Every row gives one point. Two turns around zero, p and q, are shown by what they do to some points. Where does a point land after both, in the order given? Backwards means that the second turn is done in reverse. Each puzzle has new turns, and all numbers are rounded.

Turn p:
.11 -.34 .02 => .28 -.14 -.16
.08 .15 .11 => .01 .12 .16
.36 .04 -.04 => .21 .30 -.06
-.36 .35 .40 => -.28 -.14 .56
-.18 -.19 -.48 => -.22 -.12 -.49
Turn q:
.17 -.39 .42 => .34 -.06 .48
-.21 .02 .00 => -.20 .01 .06
-.03 -.35 -.39 => -.06 -.51 -.10
-.42 .24 -.02 => -.45 .18 -.01
.19 .35 -.13 => .08 .21 -.36
.30 .12 .13 => .29 .18 -.06
Where do these land?
p, then q: -.12 .05 .37 => .17 .09 .34
q, then p backwards: .23 -.07 -.28 => -.02 -.36 -.09
p, then q: .16 -.46 -.40 => .06 -.40 -.48
p, then q: -.05 .22 .39 => .12 .26 .35
q, then p: -.22 .25 -.09 => -.34 -.07 -.01

Turn p:
-.13 .19 .13 .04 => .02 .26 -.06 .03
.15 -.20 -.18 .08 => .07 -.30 .06 .05
-.12 -.49 -.35 -.52 => -.63 -.49 .05 -.07
.36 -.05 -.08 -.21 => .05 -.26 -.02 -.34
-.11 .41 .05 .33 => .30 .33 -.23 .20
-.13 .15 .43 .29 => .22 .46 .20 .12
Turn q:
.01 .56 .40 -.11 => .22 .24 .60 -.14
-.22 -.19 -.35 .31 => -.19 .04 -.33 .40
.05 -.06 .23 -.27 => -.05 -.10 .13 -.32
-.13 .07 -.67 .06 => .03 .40 -.52 .23
.17 -.27 -.24 .15 => .06 -.20 -.35 .13
.18 .07 .23 -.06 => .15 -.12 .20 -.14
-.04 -.19 .40 -.09 => -.20 -.27 .25 -.17
Where do these land?
q, then p: -.21 -.05 -.27 .42 => .29 -.01 -.10 .45
q, then p: .31 .38 .18 -.01 => .25 .03 .17 -.43
p, then q: -.13 -.48 -.20 -.37 => -.64 -.10 .04 .04
q, then p backwards: -.33 .20 .02 .22 => -.37 -.12 .17 .13
q, then p: .02 -.16 -.11 -.33 => -.30 -.11 -.20 -.09
q, then p: .34 .11 .38 .07 => .08 -.06 .43 -.29

Turn p:
.27 -.09 -.11 -.04 -.13 .04 -.75 -.03 => .38 .03 -.21 -.04 -.23 -.30 -.59 .05
-.18 .02 -.04 .09 -.10 -.18 .32 -.19 => -.16 .14 -.02 .03 .03 -.03 .37 -.21
-.20 .14 .17 -.18 .05 .04 .21 -.12 => -.15 .22 .15 -.13 .13 .21 .12 -.02
-.21 -.39 -.04 .04 -.04 .02 .17 .07 => -.35 -.23 -.05 -.09 .04 -.09 .04 -.18
-.05 .14 -.10 .05 -.06 .20 .17 .05 => -.18 .06 -.01 .15 -.06 .10 .09 .16
-.08 .03 .03 .27 .14 -.08 -.58 -.02 => .28 .05 -.05 .26 .15 -.18 -.44 -.20
-.02 .13 .09 -.05 -.07 -.14 .12 .20 => .00 .00 .23 -.01 .07 -.10 .16 .12
-.19 .14 -.16 -.11 .23 -.14 .31 -.03 => -.09 .09 -.10 -.02 .34 .12 .32 .07
.66 -.13 .16 -.06 -.02 .24 .04 .06 => .26 -.35 .06 -.15 -.47 .26 -.05 .18
Turn q:
.00 .32 .11 .06 .30 .23 .05 .01 => .19 .35 .17 .09 .04 .08 .02 -.24
.39 .13 .03 .06 -.41 .07 .22 .25 => .38 -.27 .02 -.02 -.37 .29 -.03 .13
-.18 -.17 -.32 .00 .26 .00 -.28 .04 => -.28 .21 -.25 .09 .25 -.04 -.22 .06
-.46 -.06 .25 .22 -.29 -.14 -.15 .11 => -.35 .01 .36 .01 -.10 -.07 .14 .41
.14 .30 .20 -.33 .09 .22 -.06 -.03 => .12 .02 .26 -.11 -.01 .12 -.17 -.42
-.08 -.23 .11 -.14 .06 -.13 .19 -.15 => -.04 -.16 -.04 -.18 .20 -.14 .22 -.03
-.21 -.02 -.57 .08 -.34 -.22 .18 .05 => -.22 .07 -.48 -.23 -.36 .05 .07 .33
.13 -.03 .11 .10 .13 -.05 -.02 -.33 => .05 -.07 -.02 .19 .04 -.26 .13 -.20
.26 .00 .01 -.06 .05 -.24 -.06 .23 => .25 -.10 -.02 -.08 .03 -.11 -.27 .14
.00 -.23 .06 .01 .14 .25 -.08 -.18 => -.12 -.07 -.02 .22 .25 .07 .09 -.17
Where do these land?
q, then p backwards: -.09 -.08 .06 -.21 -.49 -.19 .07 .48 => .34 -.12 .14 -.46 .03 .32 .08 .31
p, then q: .26 -.16 .06 .04 .18 .32 -.14 -.05 => -.21 -.21 -.08 .26 .02 .25 -.18 -.02
p, then q: .07 -.03 -.15 .11 .05 .41 -.22 -.18 => -.27 .07 -.12 .28 -.21 .17 -.21 .06
q, then p: -.27 .19 .08 -.09 -.51 -.32 .15 .15 => -.29 .04 .38 -.41 -.09 -.28 .00 .21
q, then p: .08 .08 .09 -.12 .02 .02 .06 -.35 => .02 .12 -.11 -.14 -.08 .04 .19 -.27
p, then q backwards: -.12 .31 .04 .01 .32 .21 .00 -.17 => -.04 -.05 -.11 .09 .19 .39 -.02 .28
p, then q: .05 -.05 .10 -.12 -.09 -.37 .07 .38 => .24 -.20 .11 -.26 .28 -.22 .05 .13
q, then p: .24 .07 -.02 .27 .16 -.07 -.24 -.08 => .28 -.04 -.02 .29 -.06 -.19 .04 -.15
p, then q: -.10 -.10 .13 .21 .00 -.26 .42 .17 => .09 -.06 .03 -.09 .23 -.11 .52 .04
p, then q: .09 -.04 -.35 -.06 .17 .16 .00 -.13 => -.08 .14 -.33 .02 -.03 .22 -.14 .05
p, then q: -.21 -.19 -.04 -.03 .19 .09 -.17 -.21 => -.25 .15 -.14 .10 .04 -.07 -.13 -.24

Turn p:
.23 .00 -.28 .11 .20 -.07 .02 -.31 .12 => .10 .03 .19 .20 .10 -.18 -.11 -.32 .23
-.22 -.20 .24 -.11 -.07 .43 .12 -.27 .03 => .14 -.09 .17 -.37 -.06 .41 .08 -.21 -.15
-.18 -.30 -.01 .32 -.12 .09 .02 .75 -.30 => .14 -.09 -.13 .17 .32 .12 .01 .70 -.46
-.24 -.04 .26 .09 .00 -.14 -.37 -.29 .09 => -.42 .01 .13 .09 -.15 .37 -.09 -.11 .09
-.17 .48 -.30 .03 .19 -.09 -.16 .21 .09 => -.09 .11 -.21 .11 .18 -.09 .15 .24 .52
-.02 .06 .20 -.11 .31 -.05 .11 .34 .00 => -.05 .01 .15 -.23 -.02 -.20 .00 .41 .05
.17 -.06 -.01 -.19 -.03 -.06 -.09 -.19 .21 => -.12 -.11 -.02 -.08 -.06 -.11 -.17 -.28 .06
.00 -.22 .21 -.08 -.20 -.09 .22 -.19 .25 => -.10 -.31 .12 -.10 -.19 -.03 .11 -.25 -.22
.65 .13 -.06 -.01 -.01 .27 -.12 -.09 .02 => .41 .03 -.15 .02 -.20 -.16 -.47 -.18 .15
.06 -.32 -.22 -.09 -.15 -.13 .05 .03 -.22 => -.02 .09 -.08 .08 .23 -.14 -.03 -.13 -.37
-.28 .47 -.03 .03 -.13 -.15 .19 .01 -.29 => -.01 .33 -.19 .10 -.14 .01 .51 .13 .09
Turn q:
-.02 .01 -.33 -.02 -.39 .40 -.04 .10 .11 => -.31 .06 -.24 .06 -.33 .26 .00 .33 -.07
-.08 .13 .18 -.11 .04 .08 -.10 -.31 -.20 => .14 -.06 .10 .21 .00 .16 -.16 -.25 -.17
-.02 .38 .18 -.21 .17 -.30 .19 -.14 -.02 => .00 .05 .25 -.13 .29 .17 .08 -.44 .02
.22 .06 .25 -.29 -.04 -.15 .11 .02 -.20 => .13 -.22 .24 -.26 .14 .15 .03 -.09 -.19
-.34 -.09 .02 -.24 .05 .00 .15 -.02 -.10 => -.22 -.30 -.08 .10 .11 -.04 -.02 -.21 -.04
-.17 -.21 .28 .00 .03 -.38 .09 -.22 .27 => .15 -.21 .12 -.04 -.12 -.21 .14 -.37 .36
.05 -.17 -.20 .28 -.11 .64 .17 .18 .07 => -.16 .07 -.23 .34 -.18 .00 .30 .53 -.18
.04 .16 .17 .33 .12 -.44 -.30 .19 -.13 => .14 .33 .30 -.23 .07 -.40 -.27 -.09 .02
.24 .08 -.11 .09 .24 -.08 -.48 .30 .18 => .10 .29 .13 -.11 .17 -.07 -.33 .38 .30
.08 -.34 -.43 .16 -.11 .22 .22 -.10 .02 => .03 -.02 -.56 .05 -.16 -.01 .25 .22 -.05
Where do these land?
q, then p backwards: -.04 .17 -.08 .00 .16 -.30 -.02 .07 .33 => -.11 .22 -.18 -.18 .31 .02 -.10 -.18 .06
p, then q: .38 .31 -.23 .04 .02 .04 -.04 -.33 -.17 => .23 .45 .03 -.11 -.21 .27 .03 -.13 .18
q, then p: -.10 -.28 .25 .01 -.02 .08 .03 -.42 -.22 => .16 .05 .10 .35 -.06 .00 -.21 -.27 -.32
p, then q backwards: -.15 .14 -.16 .24 .06 .10 -.23 .14 .01 => .08 .00 -.15 -.13 .24 .22 -.09 -.03 .22
q, then p: .12 .07 -.17 .05 .24 -.16 .25 .19 -.13 => -.04 .23 .17 -.16 .12 -.28 .12 .06 .17
p, then q backwards: .07 .09 -.07 .05 .15 -.32 -.18 .25 .01 => -.21 -.09 -.11 .13 .14 .16 -.15 .29 .09
p, then q: .20 -.14 -.08 .06 .28 .01 -.10 .25 .31 => .14 -.14 .12 -.06 .05 -.29 -.21 .15 .33
p, then q: -.01 .08 -.31 -.30 .34 -.13 -.21 .30 .12 => -.17 .04 .03 -.05 .35 -.13 -.18 -.09 .50
p, then q: -.31 -.27 .18 -.04 -.51 .29 .43 -.34 -.09 => .22 -.34 -.27 .13 .00 .32 .29 -.07 -.64
q, then p: -.03 .28 .38 -.03 -.11 .29 -.06 -.02 -.07 => .13 .07 .09 .03 -.31 .36 -.02 .20 -.18
p, then q: -.13 -.44 .28 -.09 -.61 .11 .14 -.10 -.10 => .09 -.28 -.37 .11 -.05 .09 -.12 -.03 -.68
